Each row is a point. To make a cloud, some directions were put in groups of two or more. Within a group, all points are equally far from the middle, so they leave a hole (a ring in 2 directions, a hollow ball in 3). The other directions are filled evenly. Then the cloud was stretched, turned, moved and blurred a little. How many holes are there, and how many directions does each take, smallest first?

Cloud, 22 rows:
[[-5.5 -2.8  5.2]
 [ 4.7  1.4  2.6]
 [ 1.7  4.9 -5.6]
 [ 6.0  2.5 -0.5]
 [ 2.8 -1.0  4.5]
 [ 6.3  0.8 -0.6]
 [ 0.0 -0.2 -7.1]
 [ 5.4  1.9  1.2]
 [-5.4  3.2  0.8]
 [-5.4  2.8  2.0]
 [-1.2  5.3 -3.7]
 [-4.4  0.7 -4.8]
 [ 2.5 -2.6 -5.7]
 [-0.7  2.9 -6.6]
 [ 0.3  2.6  4.7]
 [ 1.6  1.8  4.7]
 [-6.2  2.2  0.6]
 [-2.8  3.0  4.5]
 [ 1.1  4.2  3.0]
 [-5.3 -5.3  0.3]
 [ 0.9  5.4 -4.8]
 [ 6.2  1.7 -3.6]]
Holes: 1 (3)

Cloud (21 x 3):
[[-2.2  0.2 -7.1]
 [-0.8 -1.3 -7.8]
 [-6.9  0.7  3.4]
 [-5.3  1.9  3.8]
 [-0.4  0.7  6.2]
 [ 8.1 -1.0  0.9]
 [ 4.3 -0.5 -1.8]
 [-3.3 -4.4  0.4]
 [-5.3 -0.1 -7.2]
 [-4.0 -0.6 -4.8]
 [-8.8 -1.9 -1.8]
 [-3.3 -0.2  3.2]
 [-3.7 -5.3 -5.6]
 [ 3.8  2.4 -0.8]
 [-3.4 -3.0  0.4]
 [ 1.8 -3.5 -4.8]
 [ 0.3 -1.5 -4.0]
 [-3.9  1.3  4.6]
 [-3.3 -7.0 -4.3]
 [-1.7  0.2  0.4]
 [-1.8 -1.9  1.1]]
Holes: 0

Cloud, 32 rows:
[[-3.8  2.6  4.1  0.5]
 [-8.2 -4.8  4.8  2.8]
 [ 3.8  4.3  2.2  0.0]
 [-8.5 -1.8  2.3  0.4]
 [ 3.5  2.8  4.1 -0.5]
 [-1.1  0.7  1.7  7.2]
 [-6.0 -1.7  6.1  5.0]
 [-0.4 -6.2  5.6 -3.5]
 [ 1.8 -4.4 -0.7  0.5]
 [-3.0  1.0 -2.5  5.4]
 [-0.7  4.8  2.8  1.1]
 [-3.6 -1.6 -0.2 -5.0]
 [-8.9 -4.0  0.6  1.4]
 [ 2.7  5.8 -1.3  0.3]
 [-1.1 -0.6  5.0  7.1]
 [-2.9 -1.9 -0.6 -5.3]
 [-7.2 -0.8  0.6 -2.5]
 [-1.0  2.0  4.6 -1.5]
 [ 0.2 -5.3 -0.6  1.2]
 [-4.4  0.9  4.9  6.0]
 [ 2.3 -3.6 -0.5  1.7]
 [ 3.2  4.9 -2.4 -0.7]
 [-0.7 -1.1  5.3  7.1]
 [-3.9  0.5 -4.0 -3.7]
 [ 1.4  5.7  1.1  0.9]
 [-0.6 -5.7  5.0 -4.2]
 [-2.4  4.1 -1.7  5.4]
 [ 0.4 -2.8 -0.6  4.2]
 [-5.9  0.9  4.9  3.9]
 [-4.0  2.8 -4.7  3.0]
 [-2.7 -7.8  7.8  1.3]
 [-1.6  5.2 -4.3  1.9]]
Holes: 2 (2, 2)

Cloud (57 x 6):
[[ 5.2 -0.5  2.6  1.2 -1.3  2.5]
 [-7.4  6.0  2.9 -1.5 -0.4 -1.8]
 [-0.2 -0.3  2.8 -5.8  1.4  4.8]
 [ 4.4  1.6  2.1 -2.5 -5.1 -2.3]
 [ 1.2 -0.6  3.4 -3.4  5.1 -1.1]
 [ 8.6 -1.3 -2.3 -1.1  1.5 -2.9]
 [ 1.7 -0.6  4.0  0.9 -5.0 -6.9]
 [ 2.2 -6.6 -2.3  4.3  0.1  2.9]
 [ 0.5 -1.1  0.2  2.2 -5.5  7.2]
 [-6.4  2.7  3.3 -2.8 -4.3 -2.3]
 [-2.1  0.0  5.3  3.0 -2.4  7.0]
 [-5.6  0.0 -1.9 -1.5  1.5 -3.2]
 [-5.5 -4.3  1.3 -0.1 -0.3  5.4]
 [-2.4  7.5 -4.7 -5.4  0.7  3.2]
 [ 1.5 -4.7 -1.4  1.3  1.2  6.4]
 [-4.3  4.2  3.1  0.5 -4.1  8.4]
 [-5.8 -0.8 -3.8 -3.7 -1.7  1.0]
 [ 5.3  2.2 -1.9 -0.4  8.2  0.6]
 [-8.9  3.2  1.7 -0.8 -4.0  2.9]
 [ 0.1  9.2 -1.0  1.0 -1.2 -3.6]
 [ 4.0 -3.6 -0.6 -1.9  3.3  5.5]
 [ 5.4  1.4  2.7 -1.5 -0.8 -3.2]
 [-9.5  6.6  3.9  1.5 -4.2  2.8]
 [ 3.8  2.4  3.7 -3.3  2.1  2.1]
 [-4.4 -1.1  2.2 -2.1 -7.3  2.6]
 [-9.0  3.7  2.0  0.7 -3.4 -0.8]
 [-0.6  1.2 -5.9 -2.6 -2.8 -1.5]
 [-0.2  3.1  1.3 -8.2 -3.3 -2.5]
 [ 3.7  4.4  3.2 -1.7  1.7  5.1]
 [ 1.0 -0.9 -1.8 -2.2  0.1  7.9]
 [-5.8  5.7 -1.3  2.7 -0.5 -2.3]
 [-1.9 -1.1  2.4  5.9  0.6 -2.9]
 [-3.5  7.3  4.4  3.4 -3.3 -3.8]
 [-0.1  5.4 -4.4 -5.4  1.9 -5.8]
 [-5.5 -0.1 -4.0 -0.9 -2.6 -1.6]
 [ 3.5 -4.3 -5.3 -1.8  3.4  3.2]
 [-1.2  0.5 -0.4  0.4 -8.3  4.5]
 [-3.2  6.8 -2.9  1.1 -3.9 -1.2]
 [-4.4 -0.2  1.6 -4.1 -1.2  6.2]
 [-3.0  7.6  2.0 -3.0 -1.8  7.8]
 [-0.2  4.5  2.4 -6.0 -2.6 -4.3]
 [-1.3  7.6  5.0 -2.8 -1.4  2.2]
 [-8.1 -0.6  0.3  0.5 -2.5 -2.3]
 [-5.8 -2.2  1.7 -0.8 -6.4  4.1]
 [ 5.4  0.4 -1.0  4.1 -1.9  4.6]
 [-3.5  0.3 -2.7  0.6 -4.7 -6.9]
 [-1.4  2.8  0.6 -1.8 -6.0 -8.0]
 [ 3.3  8.5  3.0  0.7 -1.7  0.4]
 [ 6.4  4.1 -0.6  3.4 -0.2  2.0]
 [ 1.3  1.3  5.2  1.4  1.5  1.5]
 [ 6.1  3.4 -0.9 -0.3  5.2  6.2]
 [ 2.2  3.9 -3.9  2.8  2.7  6.9]
 [-6.6  9.8  0.1  0.2 -3.0 -0.5]
 [ 3.5 -0.3 -1.2  1.5  3.9 -4.1]
 [ 7.0 -2.3 -0.5  0.1  3.4 -1.6]
 [ 5.9 -0.5  0.7  0.9 -2.3  2.9]
 [ 4.4  4.2 -0.1 -1.8 -5.1 -1.8]]
Holes: 1 (4)
